Each row of a before or after table is a point. The points were changed in one or more steps. Then noise was added and the rows were shuffled. The steps act on columns, c1 being the first. Write out the steps. A step turns or swaps two columns, mirrors them in a line or flattens them onto one, adds a multiple of one to another, or multiplies or shifts one. Angles are multiples of 10 degrees, from the lower column toward the higher: turns from -170 to 170, lines from 10 to 170 but not 90. Use the fewest steps. Two steps may share a column if one is a turn and the other turns, adds or multiplies; they go together, in the order done. Otherwise the lowest column goes first.

Before (13 x 3)
[[ -8 -38  12]
 [ 45  45 -11]
 [-45 -54 -14]
 [  4 -45   5]
 [-57  -8  24]
 [-41  40  32]
 [ 28  -7 -10]
 [-69 -12  56]
 [-70 -13  15]
 [ 26  44  23]
 [ 14   7 -15]
 [-21 -16 -24]
 [ 24 -26   6]]
After (13 x 3)
[[ 20  24 -13]
 [  8 -29   7]
 [ 31  66  21]
 [ 56  64 -11]
 [-61 -33 -11]
 [ 35  -8   9]
 [-89   7  62]
 [-93   6  19]
 [ 38  10 -13]
 [-24   6 -25]
 [-57  54  38]
 [-79  15  24]
 [-14 -19  18]]
Steps: multiply c1 by 1.3; shift c2 by 20

Before (10 x 4)
[[ 19 -55  35 -45]
 [ 62 -60 -15 -17]
 [  8 -27  62 -38]
 [-11  63  60  17]
 [ -1  36  52 -30]
 [ 26 -21 -10 -33]
 [ 35  33   1  41]
 [-15  52  12   6]
 [-44  -7   3  13]
 [-64   3 -34  12]]
After (10 x 4)
[[-11  61  69  14]
 [ 19  35 -56 -46]
 [-14  20  50  14]
 [ 62 -17 -59 -20]
 [-47   6  -6  10]
 [  7  65 -28 -31]
 [-67 -32   5  10]
 [ 24  -1  35  46]
 [ -2  46  35 -32]
 [ 29  -9 -19 -34]]
Steps: swap c2 and c3

Before (12 x 8)
[[ 15 -37 -20  34 -53 -26  49  88]
 [ 27  12 -59 -18   8  32  -5  31]
 [ 27  23 -24 -37  48  34  53   8]
 [ 52  48  10 -33 -29   1 -40  22]
 [ -5  28   1  59 -30  33 -36  23]
 [ 17  63  15 -16  10  50   6  79]
 [ 17 -36 -23 -32 -44 -38   3  78]
 [ -5  63  25 -16 -31  49 -40   7]
 [ 27  59 -31  -6  22   5  20  38]
 [ 48  36  -4  39  17   2 -38   2]
 [ -6  -7   1  54 -11 -52 -48  23]
 [ 57 -27 -15  22  -2  48 -39  57]]
After (12 x 8)
[[ 46  16  47 -13 -12   3  55  22]
 [ 57 -15 -30 -11  37  43  24  59]
 [ -5   3  28 -50  56  34   3  24]
 [ 28 -59  18  15  -6  33  17  27]
 [ 14  13  63  14 -15  51   1  78]
 [ 12 -23 -33 -60 -11 -28 -46  88]
 [ 16 -22 -34 -29 -38 -35  17  79]
 [ 24 -20  20  60 -44  33 -38   7]
 [-12   3  -7 -29  61 -49  20  26]
 [ -6  29  63 -21  -5  47  46   9]
 [ 46  -4  40   0  56   4  13   5]
 [ 34 -28  58  23  -9   5 -20  38]]
Steps: swap c2 and c3; turn c4 and c5 by -110 degrees; turn c5 and c7 by 150 degrees

Before (12 x 9)
[[  -5   38 -103  -55   34   23  -49  -23   23]
 [ -33    0   17  -18   -5  -54  -64    5   -4]
 [  32   57    0    4   12  -35  -39   13   47]
 [ -13   25  -55  -17   40  -55  -34   -3  -25]
 [  11   18  -33   23  -41   -9   -8   46    8]
 [ -17   46    1   11   48  -48  -15    5   -6]
 [ -68    6  -15   69    7  -23   12  -38  -47]
 [   2   -8   87   84    9    7  -24   35  -54]
 [  28  -33   47   32  -22  -31  -36  -25   29]
 [ -14   38   57   -3   23   -2    0    7   11]
 [ -62   66  -14   41   23  -23  -42  -21   38]
 [ -16  -65   -3   50   -7  -23  -19   22   44]]
After (12 x 9)
[[  -4   -9   77  -70    8    7   54   36  -51]
 [  15   46  -10   -4   47  -46   20    5   -6]
 [   5   -1    9   40   -4  -57   55    5    0]
 [  19   19  -42  -18  -41   -8   18   47    7]
 [ -51    3  -27  -68    7  -21   12  -38  -48]
 [ -13   36   47    0   20   -4   -1    7   11]
 [ -21   37 -115   67   34   21   26  -25   24]
 [  49  -34   36  -19  -22  -30   46  -24   30]
 [  25   26  -64   28   38  -54   26   -1  -24]
 [  56   58  -12    9   12  -33   38   11   48]
 [ -45   66  -24  -24   21  -22   54  -22   39]
 [  -1  -63  -14  -40   -8  -22   35   22   45]]
Steps: add -0.7 times c6 to c1; shift c3 by -10; turn c4 and c7 by 160 degrees

Before (14 x 11)
[[-40  22  26  24  10  30  28  33 -49 -36   1]
 [  3 -17  67 -50   1  43 -18  24  -5 -12 -34]
 [ 12  13   0  40  -8  34  18 -49  12  59   1]
 [-28  15  -7 -30  -4 -18  11  24  27 -34 -28]
 [-35 -37   8 -30 -31  42   5 -61 -38   2  20]
 [-22   5 -23  21  40  45 -21  11  18  -9  12]
 [  3   6  16 -14  30 -23 -29  -3 -31  12  -5]
 [ 34  -8 -24 -22  -1  44 -31  24 -10  10 -23]
 [-39  44  29  27  27  35  62 -52   8  14 -34]
 [ 44  27  22 -10  33 -11 -22 -28 -23  13  11]
 [-48  37 -16  -8  30  11  45  -1 -25  29  23]
 [ 40  17  18 -13  38  24  62   1 -24  12  36]
 [ 18 -21 -24  20  12 -31  22 -44  14  57  53]
 [-31  19   8  12 -16  49 -14 -18   2   7  31]]
After (14 x 11)
[[-103  -48   -2   27   55  -61   67    9   22   14  -39]
 [-125  -13   46  -14   96   -7   48   -4  -17   32   -2]
 [  97  -22   12  -14  114  -18   63  -23   -5   12   25]
 [  39   33   20   13   15  -14   22   57   14   55   46]
 [   9  -36  -67  -50    6   -7  -18  -48   -2  -13  -10]
 [ -93  -35    2   23   67    3   31  -49  -47  -32    3]
 [   4  -21   -9  -18  100   10  -28   19  -11   10    1]
 [ 112  -30   15  -14   95  -12  -18   27   -8   17    9]
 [ -72   -2   -2  -31  -37   36   20   -2   25  -32  -31]
 [ -84  -10   23   13  -42  -45  -15  -26  -10    5   27]
 [  85   24    1  -23    1   -8  -32  -54  -12   15  -26]
 [ -90   16  -22  -31  -47  -75    9    7  -45   -1   31]
 [  30   -2    5   40  -31  -58   11    1    8   51   -4]
 [ -54    8   22   21   77  -21  -22  -37   23   -8   -4]]
Steps: multiply c1 by 2.5; turn c2 and c3 by 130 degrees; turn c3 and c11 by -30 degrees; turn c5 and c9 by 20 degrees; multiply c5 by 2.5; turn c6 and c8 by -130 degrees

Before (11 x 14)
[[  18   19   67   13  -23   14    5  -25   24   35   37   43  -30 -112]
 [ -33   34  -16  -43   -7   -2   -8  -11  -13   -4   23  -10  -14   50]
 [ -29    7   34  102  -43   73   18   35   27  -94   21   40  -31   28]
 [ -18    8  116   20  -25    5   23  -33   36   18   14   44  -60   35]
 [ -30  -49  -21  -39   55   32    8  -17    5   31    3   33  -20   31]
 [  -2  -23  -26   31  -50    4   16  -25   11   19   28  -20   19   -5]
 [ -38   -7   77    6  -10    1  -45  -13   40   30   29   25   12   53]
 [   0  -28   10  -18   50    8   30  -24   16  -26   37  -21  -35  -12]
 [ -33    1    5   54    2   20   35   22    2   30   23    4   10   33]
 [ -31   16   -7  -14  -11   -1 -100  -16  -55   -1   29  -28  -54   17]
 [  54   27  -27  -19  -39    5   33   92    6   21  -79  -15  -16    4]]
After (11 x 14)
[[  34    8  -36  -62  -10  -62   33  -18  -12   27    2   -7   15   61]
 [  27   54   -7   10    3    6  -12  -11  -10  -11   23    8   22   44]
 [  42  -86   37   57   84  -15   39   35   71  -69   21  -18   10   35]
 [ -13   30  -19   13   29   26  -14   93   -7   21  -79  -33  -54  -10]
 [   9  -10   75   -3    9    6   25  -13   18   45   30   45   38   50]
 [ -17  -38  -34   -3   33   35  -21  -26    1   22   27  -14   12  -23]
 [  17   -1   71   22   26   10   44  -26    3   42   37   -4  -31 -118]
 [  32    0    2  -32  -25  -43  -21  -24   27  -14   37  -29  -18   10]
 [  60  -13  119   17   20   18   44  -33   23   35   14  -23  -13   27]
 [  63   20   -2    7    7    8  -28  -17  -48  -28   31  100    0   12]
 [   9  -47    6   29   13  -14    5   23  -12   28   23  -34   31   39]]
Steps: mirror c1 and c13 in the line at 120 degrees; add 0.3 times c2 to c3; turn c2 and c4 by 60 degrees; turn c5 and c6 by -130 degrees; add -0.5 times c6 to c14; turn c7 and c12 by -90 degrees; turn c9 and c10 by 30 degrees

Before (13 x 18)
[[ 36 -48  35   5  21  33  -6 -47  14 -24  10  38  46  38  12  55 -38  17]
 [ 43 -68 -50 -38  12  19  42  37  47  31  72  40  50 -28  19   7 -12  18]
 [  3 -92   8 -15 -16 -26 -12  20 -11  53  50 -39  50  31 -62 -44 -44  26]
 [ -4 -38 -10  17 -64 -27  33 -33  31   8 -33  45  68  13   1  53   5 -40]
 [-55 -38  30  18  11 -59  69 -42   1  21 -30 -66  14  41 -39  19 -58 -49]
 [ 23  -3  17 -20   7 -20   6 -23   6  48  69 -17  14 -24 -64 -36   8  23]
 [-11 -77 -32  15  22  17   3 -38 -16  18  67 -17   9 -24  30  26  15  12]
 [ 52  -9 -51 -20  13   9 -13 -54  22  13  42  41 -16 -37 -34 -10 -30 -40]
 [ 35 -51  35 -71  20 -16  -7  53 -27  44  -4 -63 -15 -28 -61  26  25   9]
 [ 18  -6 -62 -53 -66 -20   9  22 -21 -41  -4   3   5  -1  -9 -27 -57   8]
 [-29 -24 -50   4 -10 -43  26 -46  59 -18 -40  -7 -46 -45 -53   2  39   1]
 [-15 -50  -2  27 -65 -11  -7 -20  35 -50  -2 -65 -41 -57  -7   8  46 -49]
 [  4 -46 -40   4 -89 -46  42 -50  42   9  26 -10 -38  -8 -37  53  10  29]]
After (13 x 18)
[[-13 -35  41 -68  20 -18  -7  51 -27  43  -2 -57 -17 -22 -60  25  24 -24]
 [  2   3 -61 -50 -66 -19   9  18 -21 -43  -7   5   4 -12  -9 -27 -56  -4]
 [  1   8 -43 -20  13  31 -12 -52  22  13  42  48 -16 -42 -34  -7 -30  -8]
 [-21 -50 -46 -39  14   3  37  37  44  33  70  26  49 -40  21   7  -9  37]
 [-15 -53  10  26 -61  24 -11 -20  36 -51   0 -46 -40 -54  -4   4  46 -65]
 [-17 -47  23  15   9 -14  67 -42   1  22 -31 -37  17  46 -38  21 -57 -92]
 [-31 -80   0 -19 -19 -37 -17  17  -9  53  52 -36  49  31 -61 -41 -41 -11]
 [-12 -35 -12  18 -66   5  33 -32  30  11 -33  59  68  15  -3  53   5 -31]
 [ -1   5  22 -18  10 -29   5 -22   5  49  66 -21  12 -21 -63 -37  11  -2]
 [-13 -31  28   5  21  13  -6 -43  14 -25   9  26  44  46  12  58 -39  49]
 [-12 -32 -44   6  -7 -36  27 -44  59 -17 -42   2 -47 -53 -52   1  39 -27]
 [-12 -39 -37   1 -88 -58  41 -52  42   8  25  -4 -38 -14 -41  58   8 -12]
 [-27 -70 -29  19  23   5   0 -36 -16  19  68 -24   9 -27  34  27  14  12]]
Steps: flatten c1 and c2 onto the line at 70 degrees; turn c3 and c14 by 10 degrees; turn c6 and c18 by 40 degrees; turn c12 and c18 by 20 degrees

Before (13 x 24)
[[-15  41 -29 -31  41 -23   0  17  -3  11 -30   3   6 -34   1 -51 -38 -21
   47  47  -7 -48 -43  45]
 [-58  11 -71  27  15  42  59  36   6  21   2   9 -21 -18  16 -24  -9 -32
  -22   0  -4   6 -24  -4]
 [ 10 -14 -87  12 -72   2  51   7  21 -35  60  65  69  -3  10  -9  76 -19
  -57  -2  77  34  41 -27]
 [ 44  -4 -21   9 -20  42  53 -36  82 -42  28  82  61  38  17  -6  77  -2
  -31   7  43  -9  28 -19]
 [-38   8 -66  -1  25  28  16  31 -32  19  -7  16   3 -14   9 -22 -45  14
    1  40 -17 -71   6 -29]
 [-64  -1  14 -19  21 -68  12  -8  19 -16 -54 -17  16  38 -65   4 -24  26
   70  64  23 -32 -20  16]
 [-32  22 -74  53  26  -2  50  64 -44  22 -31  45 -14 -40 -11   8  41 -21
  -15  -2 -12 -45  33   8]
 [-23  -3   9 -23 -21 -43  21 -27  49 -13  28 -14  48  28 -52  38  44  73
   -3  72  27 -18 -18  61]
 [-17  38 -29 -23 -10 -42  11 -35  52 -86  50  19   8  40 -36  69  51  21
  -22  29   5  -5  34  -1]
 [ 18 -47 -76  31  -4 -13  58  37 -34   0 -21  69 -18  -9  30 -29  -2 -32
  -25  -3 -54 -29  -2  -1]
 [-67  -6 -21  -5  19  11  15   8 -56   5  -5  10  17   8   8 -19   8 -40
   27  23 -10 -58 -33  28]
 [-51  38  -6 -21  -3  24   2  31 -46  -3 -67  -5 -11  -7 -26 -79 -35  13
    6  20  -9 -50 -56  23]
 [-16  14  10   2  36 -34  -6 -17 -26 -31 -14  -7  -3  16 -16  16  -7  69
   72  47  20  -8 -39  30]]
After (13 x 24)
[[ -64    0   12   33   34  -68   -7   18   19  -16  -55   10    1   39
   -66    5  -25   27   71   64   24  -32   19   16]
 [ -51   37   -6   -2   -6   24  -21   -5  -45   -3  -67  -22   26   -8
   -24  -79  -35   14    5   21   -9  -49   55   23]
 [ -15   16    9    5   58  -34   12   13  -26  -31  -15    7   -5   16
   -17   16   -8   69   72   49   20   -7   39   29]
 [  16  -48  -76  -54   -6  -12  -53  -77  -35    1  -22   28   -3   -8
    31  -30   -3  -32  -24   -4  -55  -27    2   -1]
 [ -15   41  -30   17   66  -24   -9   -8   -3   11  -30  -11   27  -33
     2  -51  -38  -21   48   47   -7  -48   43   45]
 [  10  -14  -86   86 -115    1  -29  -64   21  -35   60   45  -65   -3
    10  -10   75  -19  -56   -2   76   33  -40  -26]
 [ -67   -6  -21   13   29   11  -14  -12  -55    5   -5    7   -1    7
     9  -19    7  -40   28   23  -10  -59   32   28]
 [  42   -4  -22   67  -33   42   -3  -63   83  -42   28   82  -49   39
    18   -6   78   -2  -32    8   43   -8  -29  -19]
 [ -18   38  -30   22  -16  -42   16   -6   51  -86   49   37   16   41
   -36   69   50   20  -21   29    5   -4  -35   -2]
 [ -23   -3   10   66  -33  -42   -3   22   49  -11   28   29  -10   29
   -52   37   44   74   -2   72   27  -16   18   61]
 [ -38    8  -65   -3   40   27  -27  -25  -31   18   -6   -8    4  -13
     8  -20  -46   14    1   39  -17  -71   -8  -30]
 [ -59   13  -71  -34   25   41  -65  -20    6   20    2   14  -11  -18
    17  -24   -8  -31  -23    1   -5    7   22   -3]
 [ -32   21  -74  -44   42   -2  -68  -64  -45   22  -31   -3  -36  -40
   -12    8   41  -21  -15   -2  -11  -45  -32    7]]
Steps: add 0.5 times c21 to c13; turn c4 and c13 by -120 degrees; multiply c5 by 1.6; turn c8 and c12 by 110 degrees; turn c7 and c12 by 140 degrees; multiply c23 by -1
